Every row gives one point. Examples show where two turns around zero, p and q, send a point. Where does a point land after both, in the order given? Backwards means that the second turn is done in reverse. Each puzzle has new turns, and all numbers are rounded.
In the rows, 128 means zero.

Turn p:
[103 116 160] => [125 126 170]
[ 96  95 134] => [106 100 158]
[118 154 104] => [106 149 107]
[195 147 114] => [176 137  77]
Turn q:
[143 162  92] => [103 166 104]
[157 143  92] => [124 162  93]
[ 70 114 132] => [ 98  78 141]
[154 124 108] => [140 145 102]
[144  98 184] => [180 112 164]
[100 127 160] => [123 105 164]
Where do these land?
q, then p: [ 84 109 104] => [ 96  86 139]
q, then p: [138 161 112] => [107 160 126]
p, then q: [155 155 171] => [145 181 141]
p, then q: [167  92  98] => [152 111  75]
p, then q: [ 96 122 155] => [135 118 169]

Turn p:
[135 118 109] => [127 120 107]
[159 188 178] => [188 161 177]
[ 80 105 153] => [ 79 121 160]
[137  94 126] => [122  94 120]
[129 136  71] => [123 146  74]
[126 127 131] => [126 127 131]
Turn q:
[161 162 175] => [136 166 182]
[137 108 129] => [132 108 135]
[104 119  63] => [140 111  61]
[109 123 145] => [102 127 133]
Where do these land?
q, then p: [126 145 108] => [141 140 108]
p, then q: [156  94 150] => [128  84 149]
p, then q: [ 69 165 119] => [ 98 189 109]
q, then p backwards: [167  78 128] => [166  95 167]
q, then p: [122 158 135] => [137 158 133]

Turn p:
[166 164 137 120] => [140 178 113 127]
[128  64 123 160] => [161  65 117 127]
[108 167 129 165] => [118 142 137 182]
[124 159 100  99] => [ 86 153 114 120]
[114  85 151  96] => [135 102 157  83]
Turn q:
[160  87  97 165] => [170 134  97 176]
[132 123 156  99] => [137 105 149 103]
[161 168 145  97] => [139 134 121  67]
[ 89 154 170 124] => [ 95 138 177 108]
[ 85  84 128 165] => [117 124 155 193]
[151 144  78 147] => [129 152  73 137]
[118 137 123 100] => [110 110 123 110]
Where do these land?
p, then q: [143 117 138 104] => [128 110 122 102]
p, then q: [146 116 111 143] => [135 124 101 142]
q, then p: [150 120 138 141] => [143 147 113 127]
p, then q: [138 168 143 185] => [147 195 119 142]
p, then q: [ 33 109 133 108] => [121  95 217 156]
q, then p: [158 139 106  87] => [104 113  99  89]

Turn p:
[ 94  92  95 149 194 129] => [132 148 109 151 212 128]
[115 152 153  98 158 187] => [137 156 176  85 145 165]
[151 116 152 168 100 118] => [142  93 144 162 104 109]
[155  96 141 111 127 136] => [147 100 132 101 134 110]
[114 150 138 144 139 111] => [121 155 137 151 123 121]
[144 153 108 127 105  76] => [119 141  87 143  84 107]
[111  78 157  80  99 158] => [ 96  78 155  72 145 122]
[138 186  82 147 101 108] => [127 153  85 159  77 160]
Turn q:
[ 85 118 100  40 126 148] => [ 72 121 128  54 113 172]
[ 84 157 107 135 121 146] => [112 128 105 143  91 164]
[157 139 199 163 119 116] => [165 142 185 171 128  98]
[154 104 154 121 115 122] => [140 115 158 117 141 102]
[160 128 103 164  58 147] => [180  83 104 128  84  97]
[110 127 107 113 161  70] => [ 75 162 104 128 150 107]
[174 127 147 134 161 148] => [172 144 142 126 167 135]
[121 150 125 148 158  98] => [116 163 112 159 138 122]
[108 102 109 134 132 156] => [121  93 113 128 138 154]
Where do these land?
q, then p: [167 106 107 123 102 130] => [136 121  93 102 128  95]
p, then q: [162 180 115 153 112 158] => [191 100 134 118  99 130]
p, then q backwards: [ 83 113 191 127 108 151] => [ 99  90 188  96 120 116]
p, then q: [114 153  97 112 126  98] => [117 135  91 127  93 141]
p, then q: [120 149  91 134 144 177] => [169 127 123 116 135 179]
p, then q: [117  84 173 155 118  92] => [ 90 124 143 173 153  84]
q, then p: [132 112 122  92 186  89] => [112 202 132 118 154 134]

Turn p:
[140 109 117  69 154 147] => [160 111 188 128 116 137]
[188 124 117 182 133 125] => [110 107  92 195 121 137]
[132 104  99 149 112 120] => [129 120 103 134 130 167]
[118 194 135  51 121 129] => [171 114 167  92 169  65]
[116 125 126 177 124 150] => [ 84 144 112 140 140 146]
[ 96 113 184 105  99 115] => [152 188 125  95 109 110]
[106 127 118 164 153 108] => [ 89 112 107 112 110 135]
Turn q:
[169  76  64 154 125  92] => [ 85  73 163  83 114  81]
[109 196 167 162 124 148] => [144 129  80 164 108 190]
[136 117 129 145 138 140] => [121 114 144 130 133 142]
[115 112 160 133 160 118] => [129 141 160 165 120 131]
[200 100 143 118 124 101] => [ 80 154 166  84 102 129]
[ 99 144 120 127 133 163] => [161 117 113 139 154 141]
[155 108 115 107 148 161] => [142 130 163  95 153 138]
[ 93 155 113 110 143 115] => [170 129 110 142 116 107]
[ 75 144 141  96  57 114] => [120 166  53 149 153  92]
Where do these land?
q, then p backwards: [125 130 150  96 112 130] => [117 127 153 136  99 139]
q, then p backwards: [191 130 143 150 127 106] => [ 86  93 130 143 172 129]
p, then q backwards: [111 102 125 100 145 158] => [161 113 143 125 164 138]
q, then p: [148 129 150 169 146  54] => [136 189  75  99 156 143]
p, then q: [ 92 131 129 126 118 191] => [174 154 131 166 119 161]
q, then p: [119 113  67 160  89  92] => [156 116 106  80  89 179]
q, then p: [109 162 131  95 160 165] => [133 106 141 191 137 110]
